Rows are points. Each copy is the shape, with its points in the same order, turned, moved and blurred by noise. Say if it was mirrored as well.

Shape (8 x 3):
[[ -9.7  16.0  -7.9]
 [-11.0  -6.1 -12.5]
 [ 40.8 -17.7  38.2]
 [-20.7  -0.8  15.2]
 [ 26.1  -2.9   8.0]
 [ 21.1   1.6 -12.1]
 [ -4.7   4.3  39.9]
 [ 41.5 -19.5  -6.4]]
Copy 1, 8 rows:
[[ -3.0  17.5   3.0]
 [ -7.4  -4.4   2.7]
 [ 53.6 -12.3 -36.0]
 [ 16.8   3.3  17.2]
 [ 20.3  -0.3 -29.9]
 [ -0.5   2.5 -29.2]
 [ 44.9   9.5   7.8]
 [ 11.5 -18.7 -45.4]]
Copy 1 is: only turned
Copy 2, 8 rows:
[[-11.7  16.1 -20.4]
 [ -9.3  -6.8 -12.8]
 [ 55.7  18.4  16.7]
 [-14.3   8.3  10.2]
 [ 26.4  14.8  -8.1]
 [ 17.5   7.7 -23.0]
 [  9.0  23.6  28.1]
 [ 49.9  -0.1 -23.5]]
Copy 2 is: only turned
Copy 3 (8 x 3):
[[ 21.1  -4.2 -12.0]
 [  8.5 -16.3  -5.5]
 [-17.4  37.7  37.5]
 [ 27.1 -12.1  16.9]
 [-10.0  20.5   6.8]
 [-11.5   5.6 -12.3]
 [ 29.4  15.3  31.7]
 [-32.8  16.2   2.9]]
Copy 3 is: mirrored
Copy 4 (8 x 3):
[[ -2.6  12.2  -4.1]
 [ -7.0  -7.9  -2.4]
 [ 31.1 -14.9  56.0]
 [-20.8   5.5  17.9]
 [ 24.9  -6.6  20.4]
 [ 20.6 -11.1  -1.3]
 [ -9.9  11.6  44.9]
 [ 38.6 -32.6  14.6]]
Copy 4 is: only turned

Shape, 9 rows:
[[-20.3  42.3   0.8  -5.5]
 [ -8.6   9.0  30.5   2.6]
 [  8.9  -9.5  -0.4  47.1]
 [ -2.3 -43.9  51.7 -10.1]
 [-20.4  15.1  -4.4   8.9]
 [ 21.4   7.5   4.2  10.1]
 [-27.8 -17.0  -1.4  -8.3]
 [  5.7 -14.7 -29.9   4.4]
 [  3.2  18.9 -26.4   6.6]]
Copy 1:
[[-40.7  10.8 -19.5  -4.2]
 [-17.1 -10.3  10.1 -17.3]
 [ 20.7   3.6  21.7  21.7]
 [ 18.5 -44.3  22.3 -47.9]
 [-17.0  -3.6 -15.7   4.8]
 [  8.0  19.4   7.2 -11.5]
 [  4.7 -30.7 -24.4 -10.6]
 [ 28.2   6.7 -28.6   2.5]
 [ -1.3  25.2 -23.9   8.6]]
Copy 1 is: only turned
Copy 2, 9 rows:
[[-23.4  -1.7 -17.6  24.8]
 [  5.9 -17.0 -27.6   2.8]
 [ 58.8  -7.3   8.9  19.0]
 [ 33.0 -44.3 -24.3 -45.6]
 [  4.4 -18.3   1.4  23.2]
 [ 16.8  15.4  -3.0  -1.4]
 [  0.1 -40.6  10.5  -4.7]
 [ 12.7  -9.8  38.5  -3.8]
 [  1.9  10.2  22.9  19.3]]
Copy 2 is: mirrored
Copy 3 (9 x 4):
[[-23.4 -11.6 -38.4  -8.0]
 [-31.4   0.2   1.2   0.9]
 [  9.4 -35.7  21.9  29.8]
 [-25.9  45.0  34.4  15.0]
 [-10.1 -17.2 -22.8  13.1]
 [ -1.2 -14.6   4.4 -12.8]
 [  5.0  20.9 -22.4  24.7]
 [ 38.3  -5.3  -2.3   4.7]
 [ 22.4 -24.7 -26.4  -7.5]]
Copy 3 is: mirrored
Copy 4, 9 rows:
[[ -3.4  -9.0 -31.8  30.0]
 [-23.1  14.9  -1.7  24.4]
 [ 10.6  13.1  45.5  24.3]
 [-68.1  35.5  25.6  -4.0]
 [ -8.5 -16.5  -5.1  23.3]
 [  6.9  17.5   8.9  -2.8]
 [-36.7 -17.2  15.2   7.2]
 [ -0.5 -17.4  25.8 -12.0]
 [ 19.0 -13.4   0.6   4.1]]
Copy 4 is: only turned
